Rows are points. Each copy is the shape, with its points in the same order, turned, moved and blurred by noise. Some copies are also mirrored. Which?

Shape (7 x 3)
[[ 34 -25  11]
 [-27 -19  39]
 [ 22 -49  57]
 [ -3 -16 -31]
 [-15 -39 -27]
 [ 73  64 -33]
 [-57  55   5]]
Copy 1 (7 x 3)
[[-45   7 -10]
 [  1 -32  26]
 [-58 -32  25]
 [  6  -3 -43]
 [ -3 -25 -45]
 [-20 102 -26]
 [ 75  20  19]]
Copy 1 is: mirrored
Copy 2 (7 x 3)
[[ -1 -56   1]
 [ 52 -14   5]
 [ 47 -73  19]
 [ -6 -17 -43]
 [ 16 -25 -53]
 [-96  -9  30]
 [ 13  67   6]]
Copy 2 is: mirrored
Copy 3 (7 x 3)
[[ 30   9  38]
 [ 16 -31  -9]
 [ 58 -45  56]
 [-23  16  17]
 [-36   0  28]
 [ 37 110  -5]
 [  3  -1 -81]]
Copy 3 is: mirrored
Copy 4 (7 x 3)
[[ 21  28 -38]
 [-23  42   8]
 [ -1  77 -35]
 [ -6 -21 -26]
 [-27 -12 -35]
 [100 -36 -10]
 [ -9 -20  71]]
Copy 4 is: mirrored

Shape (10 x 4)
[[ -6  31  -6 -39]
 [-19 -44  22 -16]
 [-25 -22   3 -43]
 [ 55 -50 -48 -40]
 [ 51 -20  -2  15]
 [ 22  -6  31  -1]
 [-36  33 -27  66]
 [-33 -47  27  55]
 [ 60 -13 -74  71]
 [ 41  51  26  46]]
Copy 1 (10 x 4)
[[  0 -48  32 -44]
 [-25 -52  12  31]
 [-31 -72  18  -7]
 [ 37 -90 -56  -4]
 [ 50 -36 -15  23]
 [ 24 -34  23  22]
 [-24  54 -12 -10]
 [-30   3   0  69]
 [ 52  25 -89   2]
 [ 60  31  42  10]]
Copy 1 is: only turned
Copy 2 (10 x 4)
[[-14  16  -8 -30]
 [ 11 -36  28   6]
 [  7 -25   9 -14]
 [ 86  28  -5  -2]
 [ 34  37  53  12]
 [  6  17  59 -10]
 [-56  35  -1  75]
 [-17 -32  51  65]
 [ 42  87  16  92]
 [-34  74  68  16]]
Copy 2 is: only turned
Copy 3 (10 x 4)
[[-33 -13 -19 -31]
 [-25 -25  60 -24]
 [-22 -23  31 -46]
 [ 62 -67  15 -26]
 [ 23 -28  18  38]
 [-21 -23  27  20]
 [  3  74   7   4]
 [-11  34  91  18]
 [ 97  25   5  39]
 [-21  15 -15  74]]
Copy 3 is: mirrored
